Each point is reached from the start by the listed moves, each made once or not at all, plus a little noise. Say if it took an odd or an even number of moves. Then give how often each move was made.

Moves:
(1): [ 3.2  1.9 -2.3  4.7  0.1]
(2): [ 0.2  3.3  0.1 -3.0 -2.0]
(3): [ 6.1 -0.5  2.4 -1.1  4.7]
Start: [-4.0  0.2 -2.3  2.1 -0.9]
Points:
[ 4.8  4.8 -1.4  2.9  2.3] => odd (1, 1, 1)
[-4.2  0.4 -2.0  2.2 -1.2] => even (0, 0, 0)
[-3.5  2.5 -2.3 -0.9 -3.1] => odd (0, 1, 0)
[-0.3  5.1 -4.7  3.8 -2.6] => even (1, 1, 0)

Moves:
(1): [ 3.3  2.6  0.3  2.1  0.5 -1.8 -0.2 -0.6  0.3 -3.9 -2.0  2.3]
(2): [-1.4  3.3 -0.1  1.7 -0.3  2.7 -0.7  1.0 -2.2  1.0  0.0 -0.4]
(3): [-0.2  1.0  0.8 -1.4 -0.4 -1.8  3.5  0.9 -3.0  0.7 -1.8 -1.2]
(4): [-2.0 -1.7  1.7  2.9 -1.4  2.7 -1.2 -1.2 -1.8 -1.5 -1.6  0.4]
(5): [ 1.1  0.7 -0.4  1.7  2.3 -0.8 -2.0  0.6  1.8  0.2 -4.0 -1.0]
(6): [ 0.7 -1.7  2.0 -0.4 -1.1  3.3  0.1  1.1  1.7  0.1 -0.2 -1.3]
(7): [ 1.6 -3.3 -3.6 -1.0  1.9 -0.9  3.5  3.0  1.4  0.2  1.8  0.2]
(8): [-1.3 -0.3 -0.5 -2.0 -0.8 -0.3 -1.6  3.3  0.6 -2.1 -0.9  0.2]
(9): [-4.4  2.1 -1.2 -1.2  0.5 -2.0  3.3 -0.5  5.0 -1.0  0.9 -0.3]
(10): [ 2.0 -0.5  2.1  2.4 -0.1 -1.0  0.2  2.0  1.6  6.1  1.9  5.6]
(11): [-2.1  0.4  2.4  1.4  3.2 -1.4 -1.8  0.7  2.3 -2.2  4.4  0.3]
Start: [-2.9  0.1  1.7  0.2  0.6 -2.9 -1.6 -1.7  0.3 -1.8 -2.3 -2.4]
Points:
[ 0.2  5.5  8.9  8.0  4.4 -3.4 -2.6  4.0  3.2  0.1 -4.8  1.7] => odd (1, 1, 1, 0, 1, 1, 0, 0, 0, 1, 1)
[-3.3  3.9  4.9 -0.3  2.8 -8.1 -1.2  2.2  0.6 -9.4 -3.1 -0.6] => even (1, 0, 1, 0, 0, 0, 0, 1, 0, 0, 1)
[-0.4  0.8  1.1  1.2  2.3 -4.1  5.2  5.6 -1.5  5.9 -0.5  1.8] => even (0, 1, 1, 0, 0, 0, 1, 0, 0, 1, 0)
[-5.8  7.5  4.3  5.9  0.8 -6.0  0.0  3.4  2.8 -2.2 -9.6  2.9] => even (1, 1, 1, 1, 1, 0, 0, 1, 1, 1, 0)
[-3.3  5.6  2.7  2.0  2.0 -2.5 -1.3  0.7 -2.4  0.5 -8.1 -4.6] => odd (0, 1, 1, 0, 1, 0, 0, 0, 0, 0, 0)
[-4.3 -6.3  6.9  2.1  2.3 -1.6  0.9  8.6  3.3 -0.6  1.1  1.9] => odd (0, 0, 1, 1, 0, 1, 1, 1, 0, 1, 1)
[ 0.1 -4.7  4.5  4.1  1.4 -1.6  2.9  4.5  1.6  4.0 -6.0 -0.3] => even (0, 0, 1, 1, 1, 1, 1, 0, 0, 1, 0)
